Each point is reached from the start by the listed moves, each made once or not at all, plus a little noise. Say if it took an odd or an even number of moves. Then give how often each move was made.

Moves:
(1): [ 8.5 -2.5  2.7  0.0]
(2): [ 2.4  5.8 -0.7 -0.4]
(3): [-0.3  1.7  7.9 -0.2]
Start: [ 1.5  0.5 -3.6  1.3]
Points:
[ 1.4  0.5 -3.7  1.5] -> even (0, 0, 0)
[1.3 2.3 4.0 1.0] -> odd (0, 0, 1)
[10.3 -1.9 -0.8  0.8] -> odd (1, 0, 0)
[ 3.9  6.4 -4.1  1.3] -> odd (0, 1, 0)

Moves:
(1): [ 6.4  0.2 -0.8  0.4  1.4  0.6 -0.2  0.8]
(2): [-1.3  6.6 -2.4  0.1  0.6  2.9 -0.6  1.6]
(3): [ 0.2  2.7  7.7 -1.3  0.0  0.2  0.0 -1.2]
(4): [ 0.2 -1.0  0.1  6.0 -0.5 -0.4 -0.3  0.4]
(5): [-0.5  0.1 -0.2 -0.5  7.5 -1.9 -1.2  0.3]
(6): [ 0.1 -1.2  0.4  0.2  0.8  5.9 -0.1  0.1]
(7): [ 0.1  0.5 -0.4  1.0  1.3  0.3  5.4  0.2]
(8): [ 0.5 -1.5  0.7 -1.2 -0.5  0.7 -1.5  7.9]
Start: [-3.8 -0.2 -0.1  2.2 -1.2 -1.9  1.1 -0.3]
Points:
[ 2.5 -1.8 -1.0  9.2  9.1  2.8  5.1  1.2] -> odd (1, 0, 0, 1, 1, 1, 1, 0)
[ 3.1 -3.1 -0.6  8.2  8.7  3.0  3.5  9.3] -> even (1, 0, 0, 1, 1, 1, 1, 1)
[-4.4  8.2  5.5  1.2  0.2  6.8  0.3  0.1] -> odd (0, 1, 1, 0, 0, 1, 0, 0)
[-3.7  0.7  7.0  7.7  7.6  2.4  5.0 -0.5] -> odd (0, 0, 1, 1, 1, 1, 1, 0)
[-3.7 -2.2 -0.1  9.2  0.3  3.9  6.4  0.2] -> odd (0, 0, 0, 1, 0, 1, 1, 0)
[-3.8 -2.7  0.6  6.5  5.7 -3.6 -1.8  8.1] -> odd (0, 0, 0, 1, 1, 0, 0, 1)

Moves:
(1): [ 5.0 -0.5  1.2 -0.6 -1.3 -0.2  1.2 -0.2 -0.7 -0.4 -1.0  0.8 -1.5 -0.8
  0.3]
(2): [ 0.0  6.5  0.5 -0.5 -0.5  0.8  2.5  1.2 -0.7  1.1 -0.7  0.0  0.1 -2.6
 -0.7]
(3): [-0.6  0.4  7.3  2.0 -0.4  2.0  0.4 -1.0  1.6  1.3  1.7  0.4 -3.6  0.5
  1.6]
(4): [ 0.3  0.3 -1.6  4.6  0.5 -1.7 -0.2  0.3 -1.1 -1.2 -0.4 -0.7 -0.5 -2.3
  0.0]
(5): [ 1.2  1.4 -0.1 -0.5  7.9 -0.2  1.0 -0.7 -0.2 -0.3  3.2  3.1 -0.1  0.6
  1.1]
(6): [ 0.9  1.0 -2.6  2.0 -0.7  5.2 -0.6  0.4  4.2 -0.6 -0.3  1.5  1.6 -1.1
 -0.2]
(7): [-0.9 -0.7 -0.9  0.5  0.7  1.0  6.9 -1.1 -1.6 -0.7  2.2 -3.4  2.6  0.7
  0.6]
(8): [ 0.8 -0.5  1.3 -1.0  1.0 -1.4 -0.3  5.1  0.5  1.3 -0.7 -0.3 -0.3 -0.2
  0.7]
(9): [ 2.2  1.2 -1.4 -0.1 -1.3 -4.2  1.9 -0.6  6.1 -1.1  0.8  1.2 -1.0 -1.1
  0.9]
(10): [ 2.3  0.9 -0.9  1.1  0.2 -1.5 -1.0 -0.9  0.6  6.4  0.9 -1.6  2.3  0.3
 -1.5]
(11): [ 0.2  2.6  0.4 -1.5 -3.2  2.6 -1.2  1.6  0.2 -2.0  5.9  0.6  1.0  0.8
 -1.2]
(12): [ 0.7 -1.5  0.8  1.4 -1.6 -0.2  1.4  0.5 -1.5  0.7  0.7  6.8  1.5  1.1
 -1.9]
Start: [-1.7  1.9  0.6  2.9 -1.6  1.7  0.6 -0.2 -0.6 -3.1  2.3 -0.9  3.8 -0.9
 -5.3]
Points:
[ 7.0  8.4 -0.2  8.3  3.8  4.0  5.5  6.5 -0.3 -2.6  3.2 10.1  4.5 -6.2
 -6.1] -> odd (1, 1, 0, 1, 1, 1, 0, 1, 0, 0, 0, 1)
[ 8.8  3.9 -0.5  2.0  5.6 -4.8 10.1  1.3  4.0  2.3  7.6 -1.3  5.8 -1.4
 -3.2] -> even (1, 0, 0, 0, 1, 0, 1, 1, 1, 1, 0, 0)
[ 0.5  3.4 -0.4  3.1 -7.0  1.1  9.6  0.3  2.6 -6.1 11.9  4.1  8.0  0.4
 -6.8] -> even (0, 0, 0, 0, 0, 0, 1, 0, 1, 0, 1, 1)
[ 2.9  7.6 -2.7  4.1  2.8  7.9 -1.2  0.2  4.1  0.5 11.7  2.6  8.5 -0.2
 -7.1] -> even (0, 0, 0, 0, 1, 1, 0, 0, 0, 1, 1, 0)
[ 6.6  5.8  6.2  4.1 -7.0  1.6  9.0 -2.5  5.6  0.7 12.8 -2.8  3.6 -0.2
 -4.3] -> even (1, 0, 1, 0, 0, 0, 1, 0, 1, 1, 1, 0)
[ 7.7  9.1  6.7  5.9  2.4  4.8 14.9  3.7  7.1 -1.8  8.1  9.1  3.3 -3.9
 -2.7] -> odd (1, 1, 1, 0, 1, 1, 1, 1, 1, 0, 0, 1)

Moves:
(1): [ 1.4 -1.0 -2.0  0.7  5.1 -2.3 -0.2 -1.2  1.4  1.7 -0.1 -1.1  1.6 -2.8
 -2.6  3.1  2.0  1.0 -1.5 -1.5  1.7]
(2): [ 2.8  5.6 -4.3  1.5 -3.5 -0.2  0.1  0.6  2.3 -3.4  0.4  5.1  2.5 -0.6
  1.6  3.4  1.9  1.8 -4.1 -2.8 -2.1]
(3): [ 0.2  0.7  2.9  1.0  4.1  0.2 -0.9  2.5 -1.2 -1.7 -0.2  2.5 -2.0 -0.6
  3.1 -1.1  4.6 -0.9  1.7 -1.7  0.9]
(4): [-0.7  0.7 -0.2  2.7 -0.4  0.0  1.0  2.2  0.1 -1.6 -2.7  0.0  0.5  0.4
  0.0 -0.2  2.5  0.4  0.2  1.4 -1.0]
(5): [ 0.9  4.3 -0.4  0.6  2.9  0.6 -3.8  1.6  4.1  0.3  0.4 -0.6 -0.8  1.8
 -1.7  3.7  5.2  0.8 -0.8  1.4 -2.3]
(6): [ 0.9  0.2 -3.4 -2.3 -2.7  1.9  1.9  2.1 -0.6 -0.1 -1.8 -1.9 -1.6 -5.3
  0.8  2.2 -2.4 -1.0  0.1 -1.0  0.5]
(7): [ 2.3  0.6 -1.4 -0.2  7.0 -0.1  0.5 -2.2 -2.3 -2.6  0.7  0.1 -3.6 -0.9
  4.6  0.2  0.2  0.5  1.3  0.6 -0.1]
(8): [ 2.7 -1.5 -1.6  2.4 -0.4  5.4 -1.6  1.9 -4.3 -0.7  1.5  5.8 -0.4  0.3
  2.3  2.0 -0.3 -0.3  1.8  2.3  0.5]
(9): [-2.2 -1.2 -2.9 -1.2 -2.5 -0.5 -3.3  0.8  1.0 -2.1 -2.0  1.2 -2.1  0.9
  2.5  1.8  0.0 -2.3 -0.7 -6.1 -2.0]
(10): [-0.5 -0.6  0.4 -0.5  0.6 -5.1  1.9  2.3  0.0  2.7 -1.3  0.1 -1.0 -0.1
 -1.2 -0.7 -0.2 -0.3 -0.2  4.0  0.1]
(11): [ 2.9 -1.2  1.2  0.5 -3.0 -0.5  1.9 -1.2  1.0 -0.7  3.0 -1.9 -0.6  2.4
 -4.0  1.9 -1.1 -1.5 -2.2  1.5  1.2]
(12): [ 0.3 -0.3  1.9  0.2  0.0 -1.3  1.3 -2.6 -1.0 -2.1 -0.4  3.6  1.3  1.4
 -1.3  3.3 -1.2  1.0 -1.5 -0.6  0.2]
(13): [-5.6 -1.2  2.4 -0.6 -3.8  3.2 -1.4  3.4  4.4  0.2 -0.4  3.4  1.5  2.2
 -2.9 -3.3  1.1  2.8 -1.9 -2.3 -3.4]
(14): [ 1.2 -2.3  1.6  0.8  2.1 -3.0 -0.3  0.9  0.8  4.0 -2.5  3.2 -1.2  1.4
 -2.5  0.5 -3.3 -1.6 -1.5 -2.7 -2.8]
(15): [-4.5 -1.6  0.9 -0.1  1.0  1.9 -2.0 -3.1  1.4  3.3 -2.7  1.7 -0.1  2.2
  1.8 -2.9  0.2 -1.2 -1.1 -2.6  2.8]
(16): [-2.5  1.2  2.5  1.0 -0.5 -0.3  1.6  2.0 -0.3  0.8  3.2  0.8  5.7  2.4
  0.9  5.5  2.7 -1.4 -5.5  6.7 -2.1]
(17): [ 2.5 -3.6  2.4 -0.5  0.7  0.2  0.2 -1.3 -0.1 -0.3 -2.9 -0.5  0.1  1.1
  1.2 -0.4  3.4 -0.7  0.4 -0.7  0.3]
(18): [ 3.4  0.4 -2.2  1.8  0.4  0.6 -1.2  2.3 -1.2 -0.4 -0.7  1.2  1.0 -1.0
  2.9  1.3 -3.1  2.3 -1.6  2.6  2.2]
(19): [ 1.1  3.5 -3.6  1.5  0.7 -0.5  0.2 -0.6  6.2  0.3  1.4  1.1  3.3  3.2
  2.1  0.6 -2.3  3.6  1.8  0.0  2.2]
(20): [ 0.0 -1.2  2.3  0.1  1.5 -0.2 -0.3 -1.4 -0.6 -0.8  0.7  2.3  1.1 -0.5
 -1.4 -1.4 -1.0 -1.8  0.4  2.7  0.2]
Start: [ 0.4 -0.7 -2.3  0.0 -1.7  2.0  5.6  0.3  1.3 -3.4  0.5 -2.6 -1.7  1.9
  1.7  3.4  0.9 -1.9 -3.2  2.5 -2.1]
Points:
[  1.2   1.9   4.9   9.0   3.0   4.0   1.9   4.1  11.9  -8.0  -1.3  13.8
  10.0  10.8  -1.3  16.0  18.6   0.7 -20.8   7.1  -3.6] -> odd (1, 1, 1, 1, 1, 0, 0, 0, 0, 0, 1, 1, 1, 0, 1, 1, 1, 1, 0, 1)
[ 12.0  -5.3  -9.0   3.3   2.3   2.9   2.6   5.7  -1.8  -5.4  -7.5  14.1
 -11.0   1.7  14.6  11.4   0.8  -6.8  -9.4  -4.3  -0.7] -> even (0, 1, 1, 0, 0, 1, 1, 1, 1, 1, 1, 0, 0, 1, 1, 0, 1, 1, 0, 0)
[-0.7  3.0 -9.3  3.9  1.6  7.8 -5.6  6.4  6.4 -7.2 -2.9 17.7 -3.8  6.1
 10.1  7.7  5.2  0.4 -9.8  2.2 -6.2] -> even (0, 1, 0, 0, 1, 0, 1, 1, 1, 1, 0, 0, 1, 0, 1, 0, 0, 1, 0, 1)
[ -1.6   2.3   0.4   0.6  -1.5   0.0  -1.8   8.8  11.1  -8.8  -4.8  10.8
  -2.7   6.2   3.0   5.3  16.0  -2.4  -8.6  -2.9 -10.3] -> even (0, 1, 1, 0, 1, 0, 0, 0, 1, 1, 0, 0, 1, 0, 0, 0, 1, 0, 0, 1)
